Each row is a point. The ring and each string are closed loops that go straight from each point to the next, and from the last back to the first. Before rounding, they use only three directions, however many columns there are. Count how often each string passes through the ring. Passing back the other way cancels.

Ring (6 x 3)
[[ 11 -12  33]
 [  4  25 -13]
 [-12  31 -39]
 [-51  29 -43]
 [-57  26   8]
 [-24   0  35]]
String (25 x 3)
[[-18   4  68]
 [ -7 -27  47]
 [-11 -20  53]
 [-20   5  56]
 [ -4 -16  59]
 [ 20 -44  46]
 [ 26 -25  62]
 [ -4  21  33]
 [ -6  10   5]
 [  8  32  18]
 [ 18  29  -3]
 [  9   5 -23]
 [ -6   8 -19]
 [  4   5 -39]
 [ -8  49 -44]
 [-12  60 -41]
 [  6  20 -42]
 [  7   0 -28]
 [-15  16  -6]
 [ 24 -16 -13]
 [ 24 -21  -2]
 [ -7   1  -2]
 [  8 -21   4]
 [ 27 -41  54]
 [ -1 -11  62]]
Times through: 0

Ring (10 x 4)
[[-17 -45 -23  14]
 [  8 -17 -21  13]
 [ 32  18 -20   4]
 [ 40  37 -20  -6]
 [ 36  41 -19 -13]
 [ 13  26 -11 -19]
 [ -9   3  -6 -17]
 [-36 -36  -6  -8]
 [-44 -55 -13   0]
 [-41 -61 -20   8]]
String (25 x 4)
[[ 68  67 -38 -12]
 [ 26  19 -28  -5]
 [ 37  31 -31  -6]
 [ 69  68 -34 -10]
 [ 43  45 -13  -9]
 [ 20  22  -5  -7]
 [  8   5 -15  -6]
 [ 13  22  -4 -13]
 [  1   6  -5 -10]
 [ -9   1   6 -13]
 [-33 -20   1 -18]
 [-41 -35   7 -10]
 [-24 -27  -3  -3]
 [-32 -36  -1  -2]
 [-67 -74  -5  -2]
 [-55 -60   0  -2]
 [-29 -33  -2  -3]
 [-15 -20 -16  -4]
 [ -8 -12  -8  -4]
 [-18  -6   8 -14]
 [ -3  17  -4 -25]
 [ 13  24 -21 -20]
 [ 10  11 -16  -9]
 [ 28  34  -9 -11]
 [ 55  61 -19 -14]]
Times through: 1
String (28 x 4)
[[ 54  52 -34 -10]
 [ 21  13 -27  -4]
 [ 33  20 -33   0]
 [ 46  22 -33  10]
 [ 23  -2 -15  15]
 [  3 -19 -12  12]
 [-13 -50 -24  23]
 [-29 -68 -36  21]
 [-45 -84 -31  22]
 [-21 -36  -6   7]
 [ -9 -20 -17   0]
 [-35 -59 -33   8]
 [-39 -66 -34  10]
 [-10 -23 -21   1]
 [-18 -35  -7   8]
 [-26 -59 -20  20]
 [-12 -50 -32  21]
 [  4 -24 -34  12]
 [ 12  -8 -31   6]
 [ 37  16 -31   8]
 [ 19   9 -21   0]
 [ 11   4 -13  -2]
 [ 26  22 -24  -6]
 [ 64  68 -39 -17]
 [ 52  59 -22 -16]
 [ 28  31  -8  -9]
 [ 35  40 -10 -10]
 [ 58  63 -25 -14]]
Times through: 0
